Each row of a before or after table is a point. One or more steps were done to the points. Then noise was added and the rows were shuffled. The steps act on how far a point lies along the listed directions, d1 being the first. Write out the steps. A step turns or swaps two directions, mirrors them in a line or flattens them onto one, adds a multiple of one to another, or multiplies one. Angles are multiples of 10 degrees, from the lower direction toward the higher: turns from -170 to 170, lines from 10 to 170 but not 90. Use the fewest steps. Two steps may share a direction if one is a turn and the other turns, adds or multiplies; they go together, in the order done. Otherwise the lowest direction goes first.
In the rows, zero is written as 128.

Directions:
(1): [137  85]
(2): [171 137]
Before, 11 rows:
[[ 98 162]
 [132 145]
 [131 187]
 [115 120]
 [ 94 148]
 [204 106]
 [127 141]
 [195  88]
 [171 130]
 [143 123]
 [ 90 156]]
After (11 x 2):
[[158 188]
 [113  88]
 [134 114]
 [114  98]
 [116 130]
 [153  75]
 [137 135]
 [155 141]
 [135 117]
 [166 174]
 [122  84]]
Steps: multiply d1 by -1; multiply d2 by 0.7

Directions:
(1): [ 77 118  89 160 133 150]
(2): [176  94 104 158 157 132]
(3): [118 162 151 163 171  99]
Before (14 x 6):
[[127 111  96 137 138 148]
 [136 139  98 155 127 132]
 [ 96 131 137 122 129 149]
 [ 73 104  85 156 126 152]
 [152 145 171 113 127  81]
 [ 63 133 103 118 105 162]
 [130  46  70 125  95 180]
 [ 90  96 121 101  87 174]
 [130 134 145 134 162 107]
 [139 147 149 101 159 109]
 [ 99 112 125 129 102 122]
 [ 94 159 142 152 129 119]
 [147 142 145 156 160  92]
 [112 110 129  85  67 135]]
After, 14 rows:
[[108 157 154 143 123 114]
 [169 150 178 105 125  75]
 [ 63  89  95 123  93 189]
 [ 83 107 109 106  73 147]
 [ 93 110 120 135 102 118]
 [ 94 130 130 126 128 150]
 [148 139 155 126 159  96]
 [138 140  93 153 124 135]
 [171 147 167 140 155  80]
 [118 109  92 144 142 149]
 [ 64 105  78 162 131 153]
 [ 86  35  36 155 101 199]
 [ 45 131  94 127 106 166]
 [147 152 161  91 159 106]]
Steps: add -0.7 times d3 to d1

Directions:
(1): [173 149 163 169 108 137 116 180 126]
(2): [121 110 161 188 142 112 149  86 158]
(3): [108 177 153 110 130 172 178 129 149]
Before, 11 rows:
[[154 106 149 163 129 101 105 109 104]
 [169 141 107 108 122 148  95 156 113]
 [149 115 122 164 135 110 121 133 131]
 [ 80 123  48  28 144 137 130  88 118]
 [140  98 133 132 142 115 131  89 141]
 [150 151 150 135 132 137 124 129 136]
 [123 121 120 144 124 131 119 153  98]
 [137 109 166 206 148  78 137  73 147]
 [104  94  49  75 137  93  92 109  74]
 [108 209  97  26 109 194 159 183 106]
 [143 115 109 126 130  88 117 124 117]]
After (11 x 9):
[[110  73  75 121 148  85 108  60 132]
 [130 162 177 135 130 148 160 110 125]
 [ 93  96 130 172 155  93 153  54 141]
 [128 136 138 144 137 108 156 109 143]
 [114 209 155  83 130 167 181 137 131]
 [132 138 139  99 136 153 154 110 146]
 [151 143 131 122 129 128 109 137 125]
 [115 118 134 165 132 129 136 131 113]
 [163 111 129 172 135 118 104 106 138]
 [130 149 135 142 139 145 159 130 142]
 [162  55  65 151 120  49  42 134  80]]
Steps: multiply d1 by 0.7; turn d2 and d3 by 120 degrees

Directions:
(1): [137 193 178 127 117 125 161 140 139 167 148 152 167  95]
(2): [120  97 157 142 185 110 127  82 144 158 191 134 105 128]
(3): [ 63 112 147 155 102  89 101 120 108 153 113  84 163 110]
(4): [ 70 145  85 103 143 165 144  94 132 142 111 145 108  73]
Before (14 x 14):
[[ 94 124 104 134 115 134 102 132 116 124 115 115 138 126]
 [144 124 104 141 105 121 120 149 134 117 118 124 119 165]
 [112 111 131 126 161 136 118 125 135 109 138 133 109 100]
 [120 106 126 132 155 120 129 127 125 151 149 114 117 136]
 [ 81 110 149 151  92  81 110 123 112 140 123  88 163 134]
 [108 156 134 128 116 124 144 116 135 163 137 130 146  89]
 [ 90 127 131 146 107  91 107 113 111 150 125 105 139 124]
 [103 122 104 119 152 148 148 101 122 117 123 123 107 125]
 [131 249 184 110 102 127 187 147 156 193 140 164 166  56]
 [113 104 114 124 148 124 121 114 126 132 128 124 105 132]
 [160 167 201 145 124 116 150 136 134 172 165 152 151 116]
 [140 122 159 149 126 124 120 116 135 140 158 143 120 144]
 [149  93 177 154 109  82  87 145 117 134 181 130 140 181]
 [ 51  91 133 166  90  81  88 109 101 159 102  55 157 128]]
After (14 x 14):
[[121 120  88 127 124 149 104 138 122 109 117 125 122 143]
 [ 85 128 115 134 107 117 124 114 124 149 117 107 144  99]
 [101  42  71 143 127 117  82 101 107 100  99  74  88 173]
 [122 109 120 124 159 129 135 125 126 150 147 121 108 131]
 [144  79 166 147 136  89  89 125 125 135 192 135 118 181]
 [ 40 180 176 151  66  76 126 132 117 194 100  82 190  61]
 [117 122 130 119 159 143 127 128 137 110 136 142 112  93]
 [115 144 107 109 146 156 160 112 124 117 120 135 109 119]
 [106  99  98 138 122 108  99 109 112 122 118 111 106 146]
 [100  67 104 143 117  99  97 116 118 104 121  90 118 165]
 [ 98 126 194 165 114  92 116 117 114 181 148 110 159 108]
 [131 122 109 113 153 140 134 120 132 128 131 140 100 130]
 [124 119 157 150 131 123 118 106 133 145 157 142 118 136]
 [162 136 119 138 114 123 133 150 141 122 135 137 119 164]]
Steps: turn d1 and d3 by 60 degrees; turn d2 and d4 by 20 degrees

Directions:
(1): [133 150 147 158 143 180 183 117 124  78 135 146 144 177 142 130 120 147
  88 177 167 178 119 156]
(2): [226 124 109 172 100 133 149 101 113 133 150 142 106 135 168 144 148 142
 146 118 127 120 123  61]
(3): [151 143  78 141 197 176 106 124 120 157 105 142 132 164 111 126 109  79
 180 132  84 158 114 139]
(4): [140 154 114 153  90 125 167 129 140  90 141 140 127 106 124  79 123  41
 159 128 149  75 126 171]
Before, 11 rows:
[[102 140 139 117  86 110 162 147 157  61 140 117 131 103 133  90 124 101
  118 139 168 104 124 188]
 [133 122 150 110 143 126 124 106 124 162 113 127 114 144 140 149 137 218
   82 145 138 182 139 103]
 [186 126 125 159  62 128 200 119 115 103 150 143 125 126 150 128 133 131
  111 113 149 102 135 120]
 [159 101  84  91 204 138  54 100 115 230  99 134 107 154 114 173 120 172
  172 103  34 179 106  50]
 [117 130 123 115 128 105 110 142 124 145 120 122 139  93 100 113 126  90
  138 106 104 109 142 155]
 [156  87 170  97  71  81  84 130 109 154 138  90 101 102 134 173 137 199
  100 111 143 101 157  57]
 [ 50 127 129  82 175 142  86 135 135 156 113 124 160 137 105 140  97 168
  113 145 112 179 138 155]
 [122 122 143 127 133 142 137 136 123 135 111 119 145 142 132 141 126 216
   89 142 148 164 137 126]
 [118 130 131 124  74  92 151 134 135 108 150 125 124 120 129 119 151 123
  108 113 142  70 126 127]
 [160 122 105 140 166 153 111 114 116 147 108 127 102 151 110 167 137 130
  154 120  85 154 126 111]
 [148 102  78 101 173 105  59 123 109 221 113 114 101 115 134 183 131 168
  162 103  77 148 119  53]]
After:
[[126 107 123 108  63  80 141 144 126 144 133 118 124  79 117 121 130 115
  130  77 118  65 146 130]
 [118 115 120 113 171 139  96 127 122 151 100 116 110 143  94 168 133 138
  143 119  82 155 132 128]
 [185 144  79 163 131 155 141 128 126 147 110 136 131 130 126 102 118 103
  178 120 116 117 126 133]
 [174 156  79 142 158 146 128 107 130 168 106 147 108 133 117  95 119  71
  183 127 104 132 127 143]
 [166 154  94 163 165 196 150 102 118 123 136 161 149 176 145 133 103 132
  141 164 126 189 121 127]
 [110 133 158 128 134 134 147 134 119 109 126 126 151 130 118 132 126 148
   79 144 139 158 139 160]
 [ 76 131  92  76 246 174  69 120 132 192  79 139 139 177  73 138  90 122
  161 140  52 204  99 152]
 [158 124 146 136  61 105 173 128 145  66 158 120 118 108 167 116 144 152
  105 135 175 111 125 130]
 [102 139 131 123  85 102 156 137 139  97 146 128 130 128 121 111 143 110
  106 123 147  77 123 151]
 [108 152 117 115 132 144 112 151 129 114 110 116 133 122  75  89  87  16
  173 139 135  87 140 204]
 [ 54 142  83  92 228 154  86 144 127 171  92 124 141 145  87 139  91  95
  156 151  97 177 108 180]]
Steps: turn d1 and d2 by 110 degrees; mirror d3 and d4 in the line at 140 degrees

Directions:
(1): [ 92 134 137 187  66 133  95 110 105  98 150 105 101 126 163 134 160 140
 100 156 151 106 185 149 192 112 114 108 122 137 136  87 100  83 107 117
  77 136 172 164  98 103 148 175  77 139 105 114]
(2): [101 204 135  72 171 149 133 114 184 100 118 113 109 151 100 102 160 125
 125 174  77 104 145 108 117 118 141  88 136  95 125  77 167 153 172 128
  85 100 193 138 120 127 165 122 143 132 133 168]
(3): [174  97 136 159 129  93  94 169 101 115 165 105 121 141 122 127 142 168
 179 149 125  92 178 136 101 109 136  88 121 142 114 153 126  90 157 189
 102 129 128  87 149 135 133  43 108 103 133 198]
Before (8 x 48):
[[135 139 161 159 106 121  83 125 146  85 154  75  85 145 137 127 162 178
  136 171 128  85 204 148 170  96 114  80 134 114 125  94 130  90 156 156
   75 127 179 125 108 106 174  89  88 115 123 196]
 [139  98 109 125 128 111 173 105 111 172 101 163 129  93 123 143  92 114
  125  87 152 183  78 132 158 154 108 186 134 120 144 165 111 140  90  95
  195 148  74 133 113 143 100 185 132 148 119  63]
 [110 160  95  64 142 170 187 100 150 134  89 126 148 129 106 110 131 110
   96 114 104 145  89  98 113 162 124 135 137  96 153 100 134 189 129  75
  137 132 133 135 129 125 124 160 163 144 114 105]
 [ 85 121 125 152  64 153 131  77 113 122 116 162 145 112 170 157 107  89
   90 104 158 160 114 147 197 125  89 185 133 115 131 100  81 117  71  56
  148 150 104 183  97 123 124 239 105 160 107  31]
 [176  74 141 150 142 109 102 175 104 143 137 132 123 131 123 125 107 130
  172 123 127 144 127 141  89 100 136 131 150 154 119 184 123 138 142 156
  155 131  69  86 160 153  99  66 111 108 159 173]
 [130 160 121 130 127 112 105 141 165  99 166 107  94 164 117 105 163 161
  157 179  93  98 200 138 129 105 124  87 134 102 128 102 144 120 163 170
   70 103 163  97 121 139 161  64  98 110 132 231]
 [165 114 120  77 169 130 141 127 166 149 107 129 131 141  93 108 105 107
  148 103 108 141  96 110  94 128 129 133 159 106 116 164 155 168 121 137
  125 132 108 121 142 155 116  95 155 111 140 151]
 [183  76 110 120 168 113 152 152 110 178 110 150 145 128 111 145  67 130
  172 103 132 161  82 124  89 140 137 155 149 139 117 204 141 149 129 142
  173 125  61  97 156 130  88  78 170 104 147 119]]
After:
[[145 103  87  89 134 147 184 124 116 162 101 135 164 121 111 124 106 117
  117  83 127 154  79 106  93 169 120 158 133 119 151 151 120 177 115  94
  174 146  77 112 150 136  98 127 163 134 123  98]
 [178 148 131  40 207 122 144 146 172 121 119 151 160 152  76 119 106 117
  197 138  64 119 109 103  47 115 136 120 141  84 100 145 166 163 188 159
  146 110 103  81 164 168 138  45 177 113 156 186]
 [129  76 112 218  42 101  96 134  91 129 174 128 109 128 174 141 130 152
  125 123 173 135 188 168 184 116  98 146 123 147 143 140  82  82  85 140
  115 145  99 116 108 129 119 124  62 121 112 145]
 [129 189 116  40 202 129 180 102 181 140  88 143 111 126  72 104 125 115
  144 145  80 149  96  96 119 139 130 131 142  76 136 115 172 174 164 116
  150 108 147 126 115 150 144 143 163 147 135 136]
 [116 122 122 115 112 151 139  90 155 141 102 131 121 128 129 118 110  94
   95 104 139 153 105 127 160 128 107 154 156 112 134 129 126 152  74  93
  113 147 125 172 108 132 118 182 121 135 116  89]
 [ 74 186 118 100 141 171 151  78 166 128  90 132 104 134 127 127 118 103
   89 160 110 143 119 120 174 132 125 131 155 105 137  88 154 159 120  73
  101 102 175 183  95  96 144 203 147 145 121  76]
 [166  65 154 204  77 100  81 143  97 112 162  88 105 124 153 148 134 182
  149 127 167 107 189 164 167 103 107 114 126 144 123 147 101  70 123 167
  117 152 116 108 119 113 138  79  81 111 123 169]
 [ 76 169 151 146 107 162 102 106 146 102 121 116  85 134 147 115 154 104
   91 169 118 138 151 144 177  96 122 113 155 129 139  79 126 145 126  87
   91 118 165 170 102 119 142 188  84 147 135 123]]
Steps: mirror d1 and d3 in the line at 50 degrees; multiply d2 by -1
